Each row of a before or after table is a point. One or more steps were done to the points. Then noise was added and the rows were shuffled. The steps act on columns, c1 being the first. Name the steps. A step turns or swaps two columns, mirrors them in a line or flattens them onto one, adds a multiple of one to another, or multiplies or shifts one. Angles are multiples of 10 degrees, from the lower column toward the higher: turns from -170 to 170, lines from 10 to 170 but not 90. Use the fewest steps. Two steps may share a column if one is a turn and the other turns, adds or multiplies; they go together, in the order done. Otherwise the lowest column goes first.

Before:
.31 .17 -.17
.88 .40 .31
.21 .27 -.27
.05 .01 .03
-.42 .30 .41
-.17 .02 -.54
-.04 .60 .18
-.17 .06 .09
-.02 .41 .64
After, 9 rows:
-.24 .05 -.04
.05 -.04 -.06
-.38 .33 .33
.06 .58 .08
.06 .42 .60
-.16 .05 -.63
.90 .21 .26
.27 .25 -.37
.39 .15 -.27
Steps: turn c1 and c2 by -10 degrees; shift c3 by -.10

Before, 9 rows:
-.16 .47 .18 .10 -.06 .04 .36 .08
-.34 -.27 .28 -.52 -.54 -.52 .52 -.26
.35 .32 .00 .03 .50 .18 .14 .14
.16 -.05 .20 .34 -.02 -.17 .33 .06
.14 .22 -.16 .13 -.10 .11 .26 .38
-.12 .11 -.23 .26 .17 .09 .27 .05
.04 .54 -.28 .19 .20 -.18 -.21 .24
-.37 -.04 .04 .02 -.45 .06 -.30 .01
-.61 -.06 .16 .10 -.24 -.12 .01 .46
After (9 x 8):
-.08 .30 .00 -.35 .13 -.15 .60 .51
.08 .22 -.12 -.18 -.37 -.22 .55 .11
.16 .55 -.17 -.09 -.13 -.46 .44 .28
.26 -.03 .12 -.26 -.06 -.27 .13 .04
.28 .13 -.15 .01 .03 -.13 .42 .18
.17 -.05 .03 .33 -.24 .23 -.27 -.40
.30 -.05 .10 .54 -.51 -.07 -.15 .05
.14 .44 .12 .11 -.14 -.48 .94 -.03
-.38 -.29 .21 .50 -.03 -.50 -.16 -.57
Steps: turn c1 and c4 by -110 degrees; add 1.5 times c2 to c7; turn c6 and c7 by 30 degrees; multiply c3 by 0.7; turn c5 and c8 by 60 degrees

Before (11 x 14):
.04 -.12 -.11 -.19 .12 -.11 .54 .41 .69 -.41 -.77 .09 -.17 .49
-.51 -.15 .21 .07 .60 .21 -.17 .12 -.10 -.05 -.03 .04 .13 -.11
-.53 -.23 .86 .28 .11 -.29 -.17 -.11 -.24 -.12 -.13 .30 .11 -.06
-.41 -.39 .62 .18 .29 -.03 -.35 -.34 -.20 .04 .19 -.16 .11 .56
.69 .08 -.28 .34 .01 .22 .32 .52 .50 -.27 -.21 .51 .10 .29
.39 -.11 -.44 .13 -.16 -.25 .86 .30 .34 -.41 .07 .20 .30 -.07
.30 .04 -.30 -.18 -.19 -.07 .33 -.36 .14 -.44 -.85 .01 .30 -.33
-.22 .40 .59 .13 .28 .07 -.01 .10 -.10 -.25 .08 -.25 -.09 .09
-.10 -.20 .34 -.03 .14 -.23 -.39 .13 .30 -.06 .13 -.04 -.20 -.04
.38 .24 -.60 .71 -.04 -.17 .53 .12 .25 .24 -.65 -.26 .22 -.43
-.30 -.24 .63 .09 -.01 .06 -.16 .10 .20 -.04 -.13 -.23 .59 -.02
After:
-.09 -.39 .33 -.01 .15 .05 -.40 .25 -.30 -.12 .12 -.04 -.19 -.03
-.40 -.58 .62 .17 .30 -.33 -.36 -.09 .19 .87 .20 -.16 .12 .55
-.51 -.35 .20 .05 .62 .18 -.16 -.17 .10 -.22 -.04 .05 .13 -.09
.38 -.31 -.45 .13 -.16 .19 .86 .35 -.33 -.50 .07 .20 .31 -.08
-.52 -.42 .86 .30 .11 -.21 -.17 .23 .25 -.21 -.13 .30 .11 -.06
-.22 .20 .59 .12 .29 .12 -.01 -.04 .11 -.12 .07 -.24 -.09 .09
.38 .03 -.61 .71 -.04 .05 .54 .20 -.26 -.41 -.64 -.29 .21 -.42
.03 -.32 -.09 -.17 .12 .35 .53 .24 -.69 .33 -.77 .10 -.16 .49
.70 -.11 -.28 .33 .02 .57 .33 -.01 -.52 .15 -.22 .51 .08 .31
-.29 -.43 .64 .10 .00 .10 -.18 -.01 -.20 -.05 -.14 -.23 .59 -.01
.31 -.15 -.29 -.18 -.18 -.37 .34 -.05 -.14 -.94 -.85 .01 .31 -.35
Steps: shift c2 by -.20; turn c6 and c8 by -70 degrees; multiply c9 by -1; add 1.5 times c14 to c10

Before (8 x 24):
.14 -.03 -.12 -.28 -.34 -.16 .16 .03 .12 -.59 -.12 .77 .00 -.21 -.32 .01 .29 -.30 .01 -.22 -.65 .05 -.01 .06
.15 .07 .17 .35 .00 .13 -.17 .11 -.17 .05 -.54 -.40 -.68 -.06 .06 -.10 -.58 .01 -.19 -.32 .20 .19 -.49 .16
.56 .14 -.19 -.37 -.09 -.11 .11 .26 -.08 .24 .23 -.28 -.37 .27 .48 -.52 -.52 .04 -.27 -.25 .19 .94 .15 -.22
-.02 -.27 -.11 -.08 -.17 -.03 .01 -.27 .05 -.33 -.18 .92 .12 .03 .15 .11 .20 .03 -.31 .12 -.58 -.15 .02 .05
.23 .03 -.33 .12 .10 .29 -.15 .18 -.10 -.29 -.38 -.37 -.12 -.15 .50 -.23 .09 -.25 -.10 -.33 -.37 -.03 -.31 .02
.04 -.26 -.38 -.07 .05 -.15 .28 -.10 .02 -.26 -.01 .79 .11 -.02 -.42 .30 .04 -.32 .07 .04 -.78 -.16 .45 .13
.44 .13 .32 -.53 .32 -.07 -.17 .23 .17 .03 .15 .04 .12 .21 .34 -.58 -.41 -.17 -.04 -.12 .04 .73 .18 -.18
-.22 -.02 -.42 .04 .18 .05 -.34 .50 -.20 -.29 -.17 -.28 -.35 -.26 .26 -.51 -.04 .21 .06 -.43 -.04 .17 -.30 .40
After (8 x 24):
.14 .11 .16 .34 .18 .14 -.18 -.07 -.18 .08 -.38 -.41 -.66 -.06 .05 .12 -.57 .02 -.18 -.33 -.09 .20 -.50 .16
-.21 .52 -.42 .05 -.11 .05 -.08 .02 -.20 .43 -.12 -.28 -.51 -.25 .27 -.36 -.05 .22 .05 -.43 -.12 .17 -.31 .40
.05 -.10 -.39 -.06 -.71 -.15 .38 .26 .03 .02 -.01 .79 .21 -.02 -.43 .26 .04 -.32 .08 .03 .35 -.16 .46 .12
.57 .26 -.19 -.37 .20 -.11 -.07 -.14 -.09 -.27 .15 -.27 -.54 .28 .47 -.36 -.54 .04 -.26 -.25 -.01 .93 .15 -.21
.43 .24 .33 -.53 -.13 -.06 -.15 -.13 .16 .08 .10 .05 -.08 .21 .34 -.59 -.41 -.18 -.04 -.11 -.29 .72 .18 -.17
.11 .01 -.12 -.28 -.38 -.16 .50 .04 .11 .34 -.08 .78 .01 -.22 -.31 .01 .28 -.30 .02 -.23 .62 .05 -.01 .05
.23 .19 -.33 .12 -.37 .27 .07 -.03 -.09 .33 -.28 -.38 -.19 -.14 .49 -.18 .08 -.26 -.10 -.34 .11 -.04 -.33 .02
-.03 -.26 -.12 -.09 -.42 -.03 .21 .26 .03 .25 -.12 .91 .16 .04 .16 .07 .20 .03 -.32 .13 .44 -.14 .02 .06
Steps: turn c2 and c8 by -90 degrees; turn c5 and c21 by -120 degrees; mirror c7 and c10 in the line at 160 degrees; multiply c11 by 0.7; turn c13 and c16 by -20 degrees

Before, 8 rows:
-.05 .12 -.32 .11 -.13 .12 .11 -.21 -.04 -.11 .08 .42 -.26 -.01 -.60 -.73 .45 -.42 .57 -.17 -.02 .12 .44 .04 .54 .49 .06 .20 .13 .17 -.65 -.21 -.38 -.11 .22 -.26 -.12 .42 .03 -.46 .44 -.19 .19 -.48 .14 -.14 .22 -.22 .39 -.35 -.05 .01 .45 .00 -.06 .34 -.65 .12 -.03 .26 -.23 .40 -.32 -.14
.14 .94 .01 -.49 -.16 .08 .48 .02 -.04 -.05 .21 -.51 -.39 -.26 -.35 .24 -.29 .72 -.33 .44 .20 -.31 -.04 .18 .76 .24 -.10 .51 .10 -.12 -.08 -.12 -.46 .26 -.15 .12 -.02 .20 .38 -.10 .18 .02 .03 -.07 -.12 .15 -.26 -.51 .29 .00 .27 -.06 -.19 -.50 .33 .34 -.23 -.09 .24 .31 -.04 .34 .09 .77
.05 .20 -.32 -.02 .33 .45 -.33 .03 -.28 -.32 -.02 .58 -.17 .10 -.42 .41 -.04 .04 -.26 -.08 .27 -.09 -.47 -.39 -.04 .04 -.19 .47 .15 -.28 .18 .01 .14 .00 .25 -.22 -.05 .62 -.19 .23 -.31 .09 -.54 .35 -.09 .22 -.02 .45 -.11 .65 .19 -.36 -.07 -.33 .11 .52 -.51 .37 .06 .41 -.12 -.30 .56 -.34
.04 -.27 .24 .15 .00 .04 .30 -.04 -.02 -.03 .63 .60 .14 -.10 -.19 -.36 .08 .14 .37 -.09 .12 .01 .38 -.18 .28 -.28 -.13 .37 .02 -.12 -.01 .20 .15 .20 -.42 -.34 .45 -.24 .25 -.09 .13 -.14 -.09 -.32 .20 .52 -.03 .29 -.24 .07 -.26 -.41 -.03 .19 .56 .13 .01 .05 -.35 -.46 -.16 .03 -.30 -.65
-.52 .47 -.08 -.14 .11 -.12 -.29 .78 -.48 .07 -.02 -.07 -.37 .23 -.35 -.02 -.18 -.06 .00 -.15 -.08 .15 .29 .19 -.05 -.24 -.41 .04 .07 .07 -.04 -.45 .44 .38 .05 -.14 -.38 -.45 -.57 .06 .46 -.11 .11 -.16 .00 -.03 -.33 .04 -.16 .04 -.49 .00 -.24 .19 -.08 .32 .04 .02 .09 .60 -.26 .05 -.01 .15
.15 -.38 .00 -.10 -.26 -.44 -.06 -.37 -.02 -.71 .46 .21 .12 -.09 .21 .01 -.54 .49 .24 -.11 -.26 .42 .07 -.03 .71 .24 -.33 -.33 .13 -.04 .82 .16 .02 -.74 .06 .40 .30 -.01 -.19 -.34 .15 -.32 .04 .36 .25 -.33 -.48 -.35 -.32 -.08 -.08 .11 .33 -.02 .25 -.07 .01 -.71 .04 .19 .32 -.55 .62 -.12
.22 .48 .24 .12 -.19 .28 -.33 -.31 -.58 -.06 .01 .11 .23 .03 -.03 .40 -.26 .28 -.26 -.09 -.16 .16 .07 -.17 -.48 .02 -.16 .33 -.18 -.05 .35 -.43 -.38 -.26 -.42 -.21 .54 .42 -.32 .06 .16 .12 -.10 .13 -.51 -.14 .37 -.03 .19 -.32 -.14 .01 .01 .19 .05 -.33 -.10 .19 .38 -.01 -.54 .87 .38 .34
.37 .32 -.05 -.35 -.35 -.04 -.23 .23 .02 .12 .14 .07 .37 -.56 .28 .20 -.57 -.03 .33 .30 .11 .20 .25 -.72 -.21 .36 .03 -.04 .46 -.09 -.05 -.26 .52 .09 -.11 -.06 .41 .79 -.40 .11 .33 -.09 .24 -.09 .21 .50 -.12 -.15 .29 -.38 -.46 .36 .08 -.15 .13 -.08 .16 -.19 -.23 .26 .07 .48 .17 -.01
After (8 x 64):
.10 -.40 .04 -.09 -.27 -.45 -.09 -.39 -.07 -.67 .48 .19 .12 -.06 .23 -.07 -.57 -.06 .17 -.11 -.26 .38 .03 -.12 .67 .19 -.33 -.29 .17 -.08 .83 .15 -.14 -.82 .00 .32 .29 -.10 -.11 -.35 .18 -.24 .00 -.40 .19 -.33 -.46 -.36 -.32 -.03 -.06 .07 .28 .49 .22 -.03 .04 -.61 .16 .19 .36 -.61 .63 .17
-.55 .41 -.06 -.11 .09 -.09 -.35 .78 -.51 -.02 -.04 -.05 -.43 .24 -.33 -.04 -.22 .23 -.02 -.11 -.08 .11 .30 .21 -.11 -.33 -.45 -.01 .08 .05 .00 -.48 .77 .38 .02 -.15 -.41 .10 -.46 .08 .47 -.06 .07 .16 .05 -.04 -.36 .06 -.25 -.38 -.52 -.04 -.24 -.15 -.13 .31 .02 -.01 -.19 .60 -.21 .06 -.06 .13
.28 .48 .19 .04 -.23 .31 -.34 -.30 -.59 -.08 -.04 .12 .20 .02 -.01 .39 -.29 .13 -.28 -.16 -.14 .15 .00 -.16 -.49 .03 -.13 .25 -.21 -.03 .29 -.39 .14 -.22 -.42 -.24 .54 -.27 -.36 .12 .26 .11 -.09 -.37 -.49 -.19 .39 .02 .16 .36 -.07 -.04 -.03 .27 .06 -.38 -.05 .25 -.31 -.04 -.57 .89 .21 .52
.05 -.28 .25 .13 .01 .05 .26 -.01 -.07 -.01 .65 .66 .17 -.10 -.22 -.33 .07 .26 .30 -.11 .13 .00 .37 -.21 .29 -.25 -.12 .39 -.02 -.09 .03 .26 -.85 .22 -.47 -.36 .48 .05 .19 -.06 .14 -.11 -.11 .60 .14 .56 .02 .26 -.24 -.24 -.25 -.37 .01 .21 .52 .15 .02 .07 .06 -.47 -.13 .01 .02 -.68
-.05 .14 -.34 .08 -.09 .11 .17 -.16 -.07 -.16 .10 .39 -.28 -.01 -.65 -.72 .47 -.03 .59 -.16 -.01 .09 .44 -.08 .58 .47 .05 .16 .11 .15 -.69 -.20 -.57 -.09 .18 -.20 -.13 -.39 .02 -.44 .43 -.25 .20 .58 .14 -.16 .23 -.21 .36 .39 -.01 -.01 .43 -.39 -.13 .33 -.57 .20 -.28 .30 -.16 .34 -.14 -.29
.04 .24 -.35 -.02 .36 .49 -.31 -.05 -.35 -.32 -.03 .60 -.20 .11 -.42 .45 -.10 -.35 -.27 -.06 .31 -.05 -.45 -.39 -.05 .07 -.23 .50 .16 -.28 .18 .03 -.42 .01 .27 -.23 -.03 .69 -.18 .18 -.46 .15 -.52 -.40 -.11 .23 -.04 .44 -.10 .58 .18 -.37 -.09 .01 .12 .57 -.49 .36 .22 .44 -.17 -.31 .64 -.07
.17 .89 .04 -.53 -.22 .13 .51 .06 -.10 -.05 .18 -.51 -.34 -.21 -.39 .28 -.27 -.54 -.27 .42 .19 -.33 -.04 .16 .76 .27 -.11 .47 .14 -.17 -.05 -.09 .67 .25 -.12 .09 -.06 .08 .37 -.10 .18 -.01 .02 -.04 -.19 .11 -.24 -.51 .33 .14 .27 -.04 -.15 .74 .39 .34 -.20 -.06 -.21 .29 -.05 .33 -.30 .66
.36 .38 -.06 -.33 -.37 -.11 -.29 .18 .10 .06 .08 .04 .39 -.53 .19 .23 -.59 -.13 .39 .30 .05 .22 .25 -.67 -.28 .33 -.01 -.05 .43 -.01 -.10 -.27 .45 .07 -.13 -.02 .43 -.41 -.38 .11 .33 -.08 .23 .26 .26 .52 -.11 -.09 .29 .83 -.48 .35 .06 -.06 .07 -.05 .14 -.18 .16 .26 .11 .42 .16 .04
Steps: swap c18 and c54; add 1.5 times c64 to c33; turn c63 and c64 by 30 degrees; swap c38 and c50; multiply c44 by 1.3; turn c44 and c59 by 150 degrees

Before, 8 rows:
-.69 -.12 -.30 .08 .09 .18 .27 .14 -.23 -.30 .36 .07 -.01 -.01 .20 -.17 .04 -.32 -.09 -.06 -.16 -.21 -.22 -.19 .01 -.08 .17 -.08 -.18 .02 .08 -.24 -.15 -.03 -.12 .19 -.14 -.26 .10 .03 .15 -.10 -.29 -.11 .17 -.25 -.17 .19 .00 -.10 -.01 .00 -.08 -.10 .22 .09 .06 .18 -.25 -.94 .03 -.28 -.06 -.22
-.17 -.64 -.06 .02 -.06 -.20 -.16 .13 -.15 -.32 -.18 -.11 -.22 .57 .22 .06 -.13 .12 -.19 -.16 .27 -.30 .00 .38 -.10 .00 -.05 .01 -.16 .11 -.01 .16 .20 -.10 -.04 -.13 .17 .24 .08 -.10 .09 -.04 -.23 -.07 -.61 -.13 -.32 .12 -.17 -.03 -.07 -.23 .02 -.10 .28 -.14 .13 .18 .07 .47 .17 -.21 .07 .03
.04 -.02 -.21 -.02 -.02 .16 .06 .27 -.06 .09 -.29 -.05 -.21 -.01 -.39 -.21 .06 .05 .63 -.09 .22 -.25 -.33 -.06 .19 -.17 -.27 .13 .00 .19 -.03 .22 .22 -.25 .35 -.13 -.19 -.11 .06 -.09 .22 -.08 .31 -.04 .02 -.15 -.10 .37 -.01 -.09 -.15 -.23 .04 -.10 -.15 .01 -.10 .14 -.02 .19 -.05 -.14 .04 -.21
.20 -.08 .16 .21 -.15 -.38 .27 .29 -.18 .22 .02 -.31 .04 .01 .32 .33 .20 .15 -.07 -.05 .17 -.26 .04 .49 .32 -.05 -.08 -.10 -.13 -.14 .13 .04 -.02 .25 -.09 -.17 -.08 .26 .10 .37 .16 -.12 .37 -.41 -.07 -.02 -.17 -.66 .02 -.14 .03 .15 -.06 -.19 .40 .11 -.08 -.05 -.24 .31 -.04 .54 -.12 -.08
.22 .06 .14 .41 .03 -.10 .21 -.20 -.11 .18 -.20 .20 -.14 .13 .20 -.32 -.21 -.28 .10 .11 .29 .00 -.32 -.16 -.15 -.05 .32 .17 .13 -.26 .12 -.17 .21 .30 .21 -.25 .04 -.63 -.13 -.06 .15 .47 .23 .28 -.15 -.20 -.08 -.10 -.31 -.03 -.05 -.16 -.20 -.18 .17 .11 .07 .13 .14 .44 .05 -.22 -.02 .33
-.52 .05 .06 -.03 .13 .14 -.12 .26 -.22 -.12 .48 .02 .03 .11 .02 -.31 .04 .17 .02 -.05 .18 -.23 .01 .25 -.15 .83 -.26 .03 -.10 .18 .02 .15 -.36 -.14 -.03 -.05 -.38 .16 -.05 -.08 -.08 .11 .40 .24 .27 -.30 .04 .10 -.35 -.21 -.06 -.04 .06 .13 .32 .15 .12 -.02 -.16 .32 -.02 .51 .13 .20
.22 -.01 -.37 .01 -.09 -.34 .09 .33 -.03 -.02 -.08 .07 .53 .17 -.03 -.09 .14 -.23 .01 -.03 .04 -.32 -.28 .08 .09 -.03 .67 -.05 -.05 -.10 -.37 .21 .21 -.17 .02 -.09 .10 .17 -.07 .09 .09 .06 .31 .33 .29 -.03 -.13 .13 .00 -.20 .01 -.12 .03 -.20 .37 -.04 .13 -.01 -.01 .26 -.10 -.28 -.29 -.21
-.07 -.09 .05 .16 .93 -.06 .29 -.09 .16 .62 -.07 -.77 -.24 .06 .03 -.36 .15 .02 -.08 .02 .23 .23 -.31 -.17 -.02 -.10 -.20 -.07 -.17 -.40 -.35 -.08 -.18 -.16 -.11 -.01 .03 .28 -.05 -.05 .25 .11 -.04 .35 .09 -.06 -.10 .30 -.13 .09 -.29 .25 -.42 .00 -.15 .11 .20 -.01 -.47 .16 .05 -.05 .10 -.24
After, 8 rows:
.23 .00 -.37 .01 -.09 -.33 .10 .33 -.04 -.03 -.07 .06 .53 .17 -.02 -.09 .13 -.22 .02 -.03 .04 -.33 -.28 .08 .09 -.03 .67 -.06 -.05 .13 -.37 .22 .20 -.17 .18 -.09 .11 .18 -.06 .09 .09 .06 .30 .32 .28 -.04 -.13 -.10 .00 -.07 .01 -.12 .03 -.09 .24 -.05 .13 .37 -.01 .27 -.10 -.28 -.28 -.34
.20 .05 .14 .41 .03 -.09 .22 -.19 -.12 .18 -.21 .20 -.14 .12 .21 -.31 -.20 -.30 .10 .11 .29 -.23 -.33 -.15 -.14 -.05 .32 .17 .13 -.10 .11 -.23 .22 .30 .26 -.25 .05 -.64 -.13 -.07 .14 .48 .23 .29 -.15 -.21 -.09 -.27 -.32 .12 -.06 -.15 -.19 .10 .06 .11 .05 .16 .15 .43 .05 -.22 -.03 .29
.20 -.09 .16 .21 -.16 -.38 .28 .28 -.18 .22 .03 -.32 .03 .02 .33 .33 .19 .14 -.07 -.06 .16 -.36 .03 .50 .32 -.05 -.08 -.10 -.13 -.64 .12 -.02 -.02 .27 .11 -.18 -.08 .27 .09 .37 .15 -.12 .37 -.40 -.06 -.03 -.17 -.14 .02 -.11 .04 .15 -.06 -.19 .25 .10 -.06 .25 -.24 .30 -.04 .52 -.12 -.19
-.69 -.11 -.29 .08 .09 .18 .27 .14 -.23 -.29 .36 .07 -.01 -.01 .22 -.17 .04 -.33 -.09 -.07 -.16 -.16 -.22 -.19 .02 -.09 .17 -.08 -.18 .21 .07 -.29 -.14 -.03 .01 .19 -.13 -.26 .11 .03 .16 -.10 -.29 -.11 .17 -.25 -.17 .02 .01 .15 .00 -.01 -.08 -.15 .14 .10 .05 .32 -.25 -.95 .03 -.28 -.07 -.29
-.17 -.63 -.06 .02 -.06 -.21 -.17 .13 -.13 -.32 -.18 -.10 -.22 .56 .22 .06 -.13 .12 -.20 -.16 .27 -.37 .01 .37 -.10 .00 -.07 .01 -.16 .12 .00 .23 .20 -.11 .06 -.13 .17 .24 .09 -.10 .08 -.03 -.22 -.07 -.61 -.14 -.32 .11 -.16 .15 -.06 -.22 .02 -.09 .11 -.15 .13 .21 .07 .47 .16 -.19 .06 -.12
-.54 .05 .06 -.03 .12 .15 -.13 .27 -.22 -.12 .47 .03 .02 .11 .02 -.30 .04 .17 .04 -.06 .17 -.42 .01 .24 -.14 .83 -.26 .03 -.11 .09 .02 .07 -.35 -.13 -.13 -.06 -.39 .18 -.07 -.10 -.06 .11 .39 .23 .27 -.29 .04 .16 -.36 -.09 -.05 -.04 .07 .04 .13 .15 .11 .38 -.15 .33 -.02 .51 .13 .06
-.07 -.09 .04 .15 .92 -.07 .27 -.09 .16 .63 -.07 -.78 -.24 .06 .02 -.35 .15 .02 -.07 .01 .22 .36 -.30 -.17 -.02 -.09 -.20 -.08 -.18 .29 -.35 -.13 -.17 -.15 -.06 -.01 .02 .29 -.05 -.05 .26 .11 -.05 .35 .08 -.06 -.12 -.39 -.13 .01 -.28 .25 -.41 -.10 .02 .10 .19 -.18 -.46 .16 .05 -.05 .10 -.09
.04 -.02 -.23 -.03 -.01 .16 .07 .27 -.06 .10 -.29 -.05 -.20 -.01 -.40 -.21 .06 .06 .63 -.09 .22 -.02 -.33 -.06 .19 -.18 -.27 .13 -.02 .38 -.02 .22 .23 -.24 .25 -.12 -.19 -.12 .05 -.09 .21 -.09 .32 -.05 .01 -.14 -.10 .19 -.01 .10 -.16 -.24 .04 .25 -.20 .01 -.10 .27 -.02 .21 -.05 -.14 .05 -.31
Steps: turn c22 and c64 by 30 degrees; turn c22 and c55 by 30 degrees; swap c30 and c48; add -0.5 times c56 to c32; turn c35 and c54 by 60 degrees; turn c50 and c58 by -70 degrees; multiply c58 by 2
